Rows are points. The points of each table are mixes of a few directions, plus a little noise. Count the directions of each table, and those that both share. Where both have some left over, give the other angles between the two spaces (their principal angles), to ten degrees, smallest first.
In the rows, zero is written as 128.

First (7 x 2):
[[121 160]
 [143  62]
 [127 135]
 [131 115]
 [137  92]
 [119 165]
 [119 167]]
Second (4 x 2):
[[156 154]
 [107 109]
 [155 153]
 [ 94  96]]
Directions: first 1, second 1, shared 0; angles 60

First (9 x 6):
[[148 115 113 165 135 148]
 [101 142 149  82 120 109]
 [118 116 148  82 153 100]
 [153 137  98 191 108 152]
 [134 118 128 128 141 124]
 [132 129 128 120 134 109]
 [102 153 146  78 114  91]
 [148 161  93 194  84 143]
 [114  81 149 113 162 176]]
Second (8 x 6):
[[143 137 162 146 147 152]
 [124 126 120 124 124 122]
 [145 138 165 148 148 155]
 [107 115  81 103 102  94]
 [164 149 207 170 172 184]
 [117 121 103 115 114 110]
 [121 124 112 119 119 116]
 [104 114  74  99  98  90]]
Directions: first 3, second 1, shared 0; angles 60

First (8 x 11):
[[ 99 134 141 114 121 112 121 142 138 136 124]
 [ 80 134 149 103 103  84 115 138 144 153 131]
 [160 130 117  61 111 126 150 100 110  60 136]
 [125 125 127 184 151 148 119 145 134 163 120]
 [121 133 132 115 129 128 129 135 130 118 124]
 [147 107 114 249 155 153 111 124 130 215 133]
 [155 137 118 101 148 164 146 133 117  65 116]
 [136 125 126  98 106 109 134 107 121 115 140]]
Second (11 x 11):
[[143 143  55 170 144 120 126  85 134 132 133]
 [132 132 171 135  99 115 163 145 156 126 150]
 [141 148  73 193 109 122 151  83 159 119 142]
 [122 132 158  82 127 136 146 117 105 113 135]
 [136 132 137 165 104 115 147 140 163 132 142]
 [130 114  95  95 191 124  74 143  88 156 105]
 [140 128 113 207 101 109 133 151 186 143 136]
 [119 122 171  94 119 135 135 144 118 122 128]
 [126 118 148  83 155 124 111 150 103 140 122]
 [115 136 142 101 109 153 148  94 109  96 128]
 [105 102 144  82 149 156  74 158  87 129  87]]
Directions: first 3, second 4, shared 0; angles 40, 50, 70

First (11 x 18):
[[140 115 168 124 139 111 118  90 154 109  94 110 125 139 150 133 105 105]
 [133 159 115 108 152 159 115 131 115 122 135 130 137 121 114 127 136 101]
 [141  91 197 116 122 122 160 104 196 139  84  86 120 122 150 150  85 116]
 [138 141 171 117 152 115 102  83 136 100  82 118 120 132 133 132 115  82]
 [108 117  64 152  90 148 141 142 110 124 177 140 138 134 143 131 118 183]
 [128 111  95 145 122 107 130 168 109 149 167 148 135 140 127 107 161 165]
 [126 152  79 135 142 130  95 135  82 109 160 155 140 143 124 108 156 130]
 [115 148 123 141 124 101 114 143  90 134 122 157 111 119  98 117 161 130]
 [152 113 122 108 155 134 151 199 142 184 167 127 146 127 112 107 171 136]
 [103 163  82 136 110 147 130 160  81 139 153 157 121 106  90 127 153 145]
 [125  98 192 127 100 134 151  55 194  99  67  80 114 124 169 170  45 116]]
Second (10 x 18):
[[105 160 100 152  94 199 176 100 116 108 135 138 106  97 128 145  66 149]
 [137 112 153 182 143  87 177 145 124 190 128 167  80 107 114  72 135 170]
 [104 125  92  85  90 172 103 126 148 103 141  82 170 131 138 188 110 122]
 [149 131 131  91 189 116  50  87 144 107 118 100 163 155 151 120 137  74]
 [149 137 163 167 150  91 158 140  98 136 114 177  88 128 114  80 150 130]
 [135 116 149 108 103 105 123 162 122  99 119 125 144 154 126 151 162 114]
 [148 125 164 150 138  98 150 133 117 122 112 154 106 138 129 103 140 124]
 [ 98 114  89 113  95 132 124 173 133 172 156 112 145 109 104 152 151 162]
 [137 123 144 135 132 144 140  87 149 106 114 117 123 132 156 130  85 122]
 [119 137  95  98 145 138  78 127 128 136 142 108 156 127 121 138 144 113]]
Directions: first 5, second 5, shared 3; angles 60, 90

First (10 x 32):
[[133 105 137 107 125 147 108 130 147 103 138 102 151  99 153 109 119 140
  140 108 129 144 158 149 104 174 171 136 124 132 174 154]
 [138 131 135 110 131 116 120 104 112 124 143 111 124 127 151 143 106 142
  114 142 145 142 132 145 104 146 145 129 117 115 141 163]
 [101 113 113 187 110 163 147 219 182 133  79 183 146 131  55  76 195  85
  173  78  69  83 109  71 211  82  78 119 167 160  88  22]
 [137 102  88 176 162 147 194 178 130  85  84 176 142 132  78 113 215  90
  146  88 137 132 153 111 129  47 126 149  89 151  89   8]
 [134 137 131 114 133 114 125 100 108 133 141 115 118 132 146 146 109 139
  113 148 145 137 128 141 108 135 135 130 118 118 132 156]
 [108 138 131 131 115 138 115 133 147 156 126 128 127 127 117 114 125 124
  142 127 102 109 117 112 154 132 106 124 156 142 128 126]
 [110 161 143  99 117 116  95  75 120 181 155  98 108 132 151 144  77 147
  119 168 122 120 112 133 127 157 112 123 154 129 142 193]
 [149 138 150 125 110  89 118 127 102 122 140 134 112 149 143 156  92 141
   93 153 143 129  90 132 137 141 119 101 129  83 109 172]
 [157 108 125 124 144 117 145 130 107  81 129 128 134 126 144 141 135 132
  112 121 162 156 146 151  93 127 162 133  88 108 132 127]
 [112 148 128 107 131 131 113  86 125 163 144 102 118 123 143 134 106 139
  131 149 126 128 135 134 114 141 126 137 137 143 146 159]]
Second (9 x 32):
[[152 137  95 162 134 152 113 121  83 122 111 134 103 115 113 104  81  98
   91 123 163 102 123 160 132 106 177 113 117 153 118 127]
 [ 92 155 142  98 110 100 139 137 155 135 164 121 174 148 151 147 165 170
  152 110  57 138 105 119 128 148  87 133 148 142 129 141]
 [ 90 142 131 104 132 118 132 159 181 131 157 141 186 102 147 116 199 176
  156 100  50 146 159 121 124 166 127 143 142 147 148 119]
 [166 112 130 151 119 138 123  98  78 124  99 114  69 157 109 138  58  85
  104 155 209 111  97 134 137  93 126 118 115 106 111 135]
 [130 155  79 138 176 131 128  98  97 135 134 142 150  72 133 158 119  83
   82 158  98 126  99 143  83 113 127  78 129 151  76 159]
 [115 109 151  96 123 110 160 171 190 134 143 105 135 180 133 121 160 172
  185  99  83 129 178  78 138 156 121 171 121 133 188 119]
 [154  90 143 137 132 139 128 124 126 124  99 124  85 135 112 124 108 106
  133 147 190 130 149 114 132 118 134 139 112  94 140 115]
 [117  97 173 113 116 124 119 131 165 125 121 140 134 109 132 129 176 148
  157 142 150 165 148 114 135 147  99 148 136  76 136 105]
 [139 154 107 154 110 141 109 114  76 122 125 131 117 132 123 114  85 116
   94 117 152 104  92 169 142 107 152 112 132 153 108 133]]
Directions: first 4, second 5, shared 0; angles 30, 60, 70, 90

First (10 x 32):
[[121 108  91 133 122 131 171  98 129 136  99 154 131 117 107 124 172  96
  146 123 120 157 103 145 144 139 128 125 133 119 102 115]
 [128 129 135 116 135 138 129 120 113 120 133 131 101 106 135 138 118 127
  138 118 134 172 114 113 111 130 140 150 133 145 120 120]
 [163 130 174 136 127 159  89 122 125 137  97 157 144 127  85  94 147 130
  135 155 141 145 109  96 137 124 150 163 122 147 121 114]
 [143 128 102 153 114 137 124 140 152 145  95 127 155 169 109 107 149 113
  133 157 147  90 144 155 145 150 124  82 119 112 124 128]
 [142 127 135 128 130 136 124 116 124 117 109 138 109 109 120 136 135 109
  139 131 138 171 107 119 116 129 149 151 131 151 107 110]
 [132 110 138 131 123  87 151 114 148  99 106 127 136  96 135 165 123  91
  121 119  87 118 118 146 128  99 124 152 140 138 108 105]
 [119 138 136 118 132 139 111 155 120 140 163 107 127 146 152 119  85 168
  123 124 131  97 158 121 120 136 109 107 123 113 160 150]
 [106 154 121 116 139 127 111 145 111 129 180 103 106 143 154 131 116 166
  112 115 155 129 145 117 115 131 132 115 123 127 153 156]
 [124 118 132 119 129 133 137 133 125 131 135 123 126 120 142 132  97 136
  135 119 110 121 135 128 122 132 110 124 131 119 135 128]
 [101 138 115 129 128  94 134 136 134 127 162 111 146 145 141 134 139 145
   99 117 119  82 147 140 142 110 115 111 125 110 150 153]]
Second (8 x 32):
[[127 119 134 136 116 126 119 129 125 133 122 130 122 126 129 125 121 124
  117 122 131 141 132 134 155 127 128 117 113 151 133 124]
 [133 170 103  96 188 135 165 117 143 107 160 123 157 139 124 136 161 144
  181 156 115  71 115 102   7 132 127 174 193  27  99 148]
 [128 119 131 128 111 131 128 137 125 130 114 125 122 126 125 133 121 128
  116 123 133 133 124 129 148 131 132 121 119 140 145 121]
 [127 118 135 138 115 125 117 129 124 134 123 130 121 125 130 124 120 123
  116 121 131 144 133 136 159 126 127 116 111 155 131 124]
 [126 119 136 146 124 119 108 118 125 137 135 135 122 125 136 115 121 119
  119 121 127 152 143 141 161 121 122 113 107 164 114 129]
 [126 117 136 141 114 124 114 127 124 135 124 132 120 125 131 122 119 122
  114 120 130 147 136 138 163 125 126 114 108 160 129 124]
 [131 141 116 101 135 141 157 142 133 115 119 117 137 133 117 147 139 141
  143 138 129  93 107 109  78 138 137 150 159  75 147 128]
 [127 121 134 138 121 124 117 125 125 133 128 131 123 126 131 122 122 123
  119 123 129 143 135 136 152 125 126 118 114 152 125 126]]
Directions: first 6, second 2, shared 0; angles 80, 80
